Each point is reached from the start by the listed moves, each made once or not at all, plus a little noise. Say if it took an odd or an even number of moves. Then give how often each move was made.
(in the rows, 128 means zero)

Moves:
(1): [130 184 140]
(2): [128 157  49]
Start: [ 99 141 161]
Points:
[100 140 162] -> even (0, 0)
[ 98 169  83] -> odd (0, 1)
[101 225  93] -> even (1, 1)

Moves:
(1): [121 105 143  54 123 166 113 148]
(2): [134 102 123 138 135 132 125 139]
(3): [144 115 102 136 176 127 113 116]
(4): [116 133 144 107  94 114 114 148]
(5): [ 88 127 131 108 107 116 142 141]
(6): [105 148 144 129 148 168 110 132]
Start: [ 89 153 112 122 116 190 149 128]
Points:
[ 37 154 131  81  62 163 152 162] -> even (0, 0, 0, 1, 1, 0)
[ 29 134 146   7  56 198 135 185] -> odd (1, 0, 0, 1, 1, 0)
[ 78 131 128  46 114 225 138 145] -> odd (1, 0, 0, 0, 0, 0)
[ 88 121 115  37 126 212 107 158] -> odd (1, 0, 1, 1, 0, 0)
[ 61 170 124 120 136 231 131 132] -> odd (0, 0, 0, 0, 0, 1)

Moves:
(1): [121 135 133  81 145  98 143 148 140 174 146 151 116 129  95]
(2): [164 145 166 164 147 108 106 130 139 112 107 148 109 120 123]
(3): [101 151 155 138 150  92 114 147 136 129 120 123  82 109 171]
(4): [107 144 144 155 138 166  86 164 124 142 133 150 146 116 125]
(5): [165 122 156 176 167 150 137 147 151 148 128 113 135 117 132]
(6): [ 87  76 167 119 129 127 122 110 136 158 109 125  83 188 116]
(7): [128 118 113 114 156 150 162 123 121 123 131 132 142 148 114]
(8): [ 99 146 123 139 110 136 123  98 137 122 105 141 122 153 103]
(9): [140 166 117 149 153 133 156 100 125 137 121 144 124 110 154]
(10): [138 150 153 135 141 142 110 119 120  96 155 140 101 104 100]
(11): [120 120 110 113 128 144 109 125 159 145 141 150 126 148 143]
(12): [157 114  92 136 142 136 112 125 111 116 152 116  89 137 147]
Start: [132 149 147 128 117 174 122 172 144 138 119 148 117 122 139]
Points:
[102 109 201 198 203 223  39 225 194 212 141 162   7 165 201] -> even (0, 0, 1, 1, 1, 1, 0, 0, 0, 0, 1, 1)
[191 224 170 163 240 203 103 189 128 143 166 235  47  88 102] -> odd (1, 1, 0, 1, 0, 0, 1, 0, 1, 1, 0, 1)
[182 120 115 107 220 208 151 203 182 209 178 171  85 161 129] -> odd (1, 0, 0, 0, 1, 0, 1, 0, 0, 0, 1, 1)
[170 101 146 182 224 227 172 137 150 181 119 139  46 183 167] -> odd (0, 0, 0, 0, 1, 1, 1, 0, 1, 0, 0, 1)
[139 202 193 121 180 168 127 153 162 125 126 222  64 136  34] -> odd (1, 1, 0, 0, 0, 0, 1, 1, 0, 1, 0, 0)

Moves:
(1): [136 135 144 115 119 116 110 130 134 137 108 127 115 112 130 146 131 138
 119 127 118 121 126 116 135 109 147]
(2): [136 118 111 135 148 130 117 117 125 133 123 121 150 115 123 118 123 153
 134 127 140 125 115 120 125 113 113]
(3): [136 148 123 115 117 126 108 129 114 128 142 155 137 108 130 126 101 118
 128 145 129 120 118 104 130 111 110]
(4): [120 139 136 141 120 116 148 121 149 161 120 142 127 120 140 136 118 130
 142 135 130 136 145 112 128 136 139]
(5): [128 131 121 120 139 122 134 148 128 121 133 117 109 118 138 125 134 131
 138 130 129 141 148 112 130 136 112]
(6): [133 122 122 140 126 114 117 133 111 138 128 107 136 123 134 145 132 124
 134 127 119 137 138 130 130 114 117]
(7): [121 116 136 134 118 119 128 126 134 139 107 123 117 117 123 123 121 123
 130 155 132 136 140 121 118 115 132]
(8): [135 118 138 124 134 123 123 132 129 127 112 129 125 118 130 136 134 112
 144 130 122 121 139 125 101 134 126]
(9): [121 129 124 131 133 116 132 142 126 133 133 120 133 129 133 133 147 131
 128 127 140 139 133 142 128 127 132]
(10): [137 124 135 144 131 137 122 115 123 127 122 136 137 122 132 106 132 133
 136 131 137 108 133 126 134 136 107]
(11): [128 130 116 127 124 120 141 136 132 127 133 120 137 128 121 125 151 135
 128 114 126 138 122 136 132 128 126]
(12): [117 149 120 147 117 133 105 126 119 133 122 110 112  97 114 153 116 115
 153 125 123 129 119 112 113 131 111]
(13): [144 126 121 117 124 112 142 139 121 123 140 146 130 136 146 137 142 125
 104 128 122 122 115 134 132 156 119]
(14): [133 128 147 150 128 153 133 137 127 143 143 134 142 113 113 126 135 149
 142 131 123 120 110  99 128 125 138]
(15): [134 137 106 127 124 127 129 128 134 137 119 130 128 136 130 120 130 118
 132 129 115 107 126 138 132 129 131]
(16): [135 127 131 115 137 123 141 104 135 121 125 115 125 111 142 141 154 136
 131 124 139 111 136 134 127 108 137]
(17): [152 139 117 149 105 139 123 122 144 121 138 133 135 143 121 112 116 138
 150 114 132 102 123 135 117 132 135]
(18): [150 145 119 134 134 127 129 123 102 134 128 126 136 124 124 115 121 135
 134 116 140 121 138 134 142 150 130]
(19): [123 120 127 159 116 111 141 135 128 142 120 138 125 142 106 117 126 122
 142 118 143 101 122 104 108 122 109]
(20): [116 128 111 118 120 129 131 122 129 134 151 126 130 131 133 107 118 128
 135 118 134 105 116 130 131 129 124]
(21): [130 138 124 143 139 112 119 125 139 143 128 140 130 115 113 120 123 139
 123 145 112 137 127 131 122 125 145]
(22): [106 126 121 105 118 132 128 117 138 128 131 121 122 134 123 139 143 135
 150 107 139 127 158 120 132 146 149]
(23): [130 133 125 122 115 140 126 125 130 146 130 125 128 132 116 135 126 124
 136 130 127 148 136 127 121 134 123]
(24): [124 118 128 122 117 129 133 120 132 133 123 139 121 137 129 116 117 131
 139 130 131 112 135 137 128 127 132]
Start: [120 130 105 126 103 141 156 141 117 109 125 157 129 158 116 140 143 132
 121 113 141 138 126 140 132 131 121]
Points:
[148 166  77 177  76 132  69 101  84 198  84 164 146  48  70 127 102 179
 212 145 136  73 147  65 137  98 121] -> odd (1, 1, 1, 0, 0, 1, 1, 0, 0, 1, 0, 1, 0, 1, 1, 0, 0, 1, 0, 0, 1, 1, 0, 1)
[160 163  90 169  66  92 124 109  98 187  97 169 146  67 120 190 135 145
 174 122 159  88 124  53 108  94  45] -> odd (1, 1, 1, 1, 0, 1, 0, 0, 0, 1, 0, 1, 1, 0, 0, 1, 0, 0, 1, 0, 0, 0, 1, 0)
[124 158  54 194  48  83 135 142 176 228  73 156  93 101  72 116 101 148
 249 134 148  79 158  84  49 109 114] -> odd (1, 1, 0, 1, 1, 0, 1, 1, 1, 0, 0, 1, 0, 0, 1, 0, 1, 0, 1, 1, 1, 0, 1, 1)
[144 134 126 168  94 114 192 165 149 185 116 188 131  97 108 131 176 155
 165 163 120 165 160  83  95 177 106] -> even (0, 0, 0, 1, 1, 0, 1, 1, 0, 1, 1, 0, 1, 1, 0, 0, 0, 0, 0, 0, 1, 0, 1, 0)
[180 141  99 155  68 117 155 139 123 144 144 208 161 125 109 132 157 194
 158 102 176  30  80  85 113  81 113] -> even (1, 1, 1, 0, 0, 0, 0, 0, 1, 0, 0, 0, 1, 1, 0, 1, 1, 0, 1, 0, 0, 0, 0, 1)

Moves:
(1): [109 100 121 117 143 137 106 121 126 109 131 158 140 142 133 133  84 138
 121  97 143 140 113 119 123 129]
(2): [ 88 126  99 106 104 118 110 119 106 116 143 162 107 127 133 173  93 115
 122 144 122 149 120 126 123 149]
(3): [151 145 127 139 132 131 118 133 113 111 136 128 118 141 149 124 103 129
 129 111 118 142 124 124 121 117]
(4): [146 114 131 120 117 125 125 133 127 133 131 133 114 127 124 141 146 117
 133 147 122  98 112 138 132 131]
(5): [140 131  97 142 114 102 168 149 151 134 139 127 120 108  90 131 168 102
 109 151 123  88 162 123 143 157]
(6): [136 150 125 149 121 122 143 109 125 132 129 115 128 130 124 158 136 121
 142 135 133 108 135 118 110 124]
(7): [126 109 137 127 147 147 135 146 129 121 116 144 149 132 116 155 122 121
 141 109 137 149 129 157 148  99]
(8): [141 110 141 113  88 148 139 150 136 134 136 130 145 119 105 109 131 125
 127 132 107 136 140 125 117 122]
(9): [121 118 116 123 119 141 138 135 118 131 144 135 118 134 136 127 114 132
 135 143 137 133 133 140 121 144]
(10): [142 136 131 134 133 121 125 123 132 130 126 132 123 139 140 124 109 126
 126 134 140 141 120 113 125 106]
(11): [126 129 137 138 139 121 146 129 143 122 119 139 147 120 128 149 113 129
 128 118 124 120 121 121 150 138]
(12): [114 122 127 114 137 115 153 144 111 135 134 125 136 112 132 148 129 116
 135 131 117 112 112 135 126 126]
(13): [126 139 130 128 119 115 123 112 139 119 128 125 112 144 156 128 106 143
 112 119 134 140 134 133 136 122]
(14): [117 133 130 135 128 141 188 139 121 130 118 153 134 101 116 134 161 130
 110 139 120 102 132 138 130 122]
(15): [119 130 131  92 123 146 101 140 160 156 143 152 111 123 113 101 107 134
 117 118 147 149  98 160 143 125]
(16): [127 131 120 140 118 135 123 145 132 138 114 123 118 133 120 134 116 128
 111 126  99 127 138 120 119 130]
(17): [120 134 131 128 120 127 130 146  98 128 126 112 134 141 132 147 151 120
 134 123 139 133 124 114 128 126]
(18): [117 109 122 135 135 138 130 126 143  98 147 132  97 124 116 134 116 124
 111 131 121 123 135 103 125 132]
(19): [183 135 123 135 148 122 131  93 119 127 120  98 114 146 127 121  97 147
 130  88 138 175 136 113 124 130]
(20): [131 115 137 133 130 122 119 169 145 127 123 131 129 110 117 118 137 117
 112 129 141 126 123 139 124 138]
(21): [123 141 152 129 134 128 154 120 119 125 125 111 118 132 135 108 127 112
 132 118 128 125 138 124 113 134]
(22): [138 132 132 125 129 112 119 117 128 146 143 139 122 131 124 132 132 134
 108 133 125 127 131 119 120 133]
(23): [107 133 133 104 141 155 124 114 132 123 114 123 123 130 149 135 126 123
 145 122 156 146 134 108 120 118]
(24): [106 109 133 111 112 117 120 138 118 129 134 130 114 106 123 127 150 125
 161 120 127 117 132 132 140 130]
Start: [122 123  71 144 126 128 111 113 133 153 123 100 150 147 139 114 114 132
 145 148 132 100 148 146 123 163]
Points:
[118  95  43 107 121 130 166 151 134 138 131 191  85 113  84 183  35  95
 126  67 115 112 138 175 168 187] -> odd (1, 1, 1, 1, 1, 0, 1, 0, 0, 0, 1, 0, 0, 1, 1, 1, 0, 0, 1, 0, 1, 0, 0, 1)
[ 66 116  79  39  50 142  82 113 107 169 176 170  61 157 165 174   7 101
 147 109 120 125 117 130  77 158] -> even (1, 1, 1, 1, 0, 1, 0, 1, 0, 0, 0, 1, 1, 0, 1, 1, 0, 0, 0, 0, 1, 1, 1, 1)
[169 132  67 141 123 147 145 121 202 168 128  68  41 129  80 117 109  73
 106 136 162  87 175 104 102 205] -> even (0, 0, 0, 1, 1, 1, 0, 0, 0, 0, 0, 0, 0, 0, 1, 1, 0, 1, 1, 1, 1, 0, 1, 0)
[125  68  87 119  76 167 120 130 116 115 133  73  66 172 141 144  55 113
 155  79 167 136 177  73  62 181] -> even (1, 0, 0, 1, 0, 1, 0, 1, 1, 0, 0, 0, 1, 0, 0, 1, 1, 1, 1, 1, 1, 0, 1, 1)
[132 138 109 171 107 162 153 165 135 130 140  82 103 158 149 149  59  87
 123 139 141 123 181  43  60 161] -> odd (0, 0, 1, 0, 0, 1, 0, 1, 1, 1, 1, 0, 0, 0, 0, 1, 1, 1, 0, 1, 1, 1, 1, 0)
[ 87 112 111  86 138 126 158 132  49 146 131 137 113 147 186 160 128  92
 178 114 160  74 114 106  98 125] -> odd (1, 0, 1, 1, 0, 0, 0, 0, 0, 1, 0, 1, 0, 1, 0, 0, 1, 0, 0, 0, 1, 1, 1, 1)
[ 45 118  99  80  53 186 153 227 111 163 135 165  94 111 141 130  54  89
 133 130 148 159 138 138 106 170] -> even (0, 1, 1, 0, 0, 0, 0, 1, 1, 1, 1, 0, 0, 1, 1, 1, 1, 0, 0, 1, 1, 0, 1, 1)
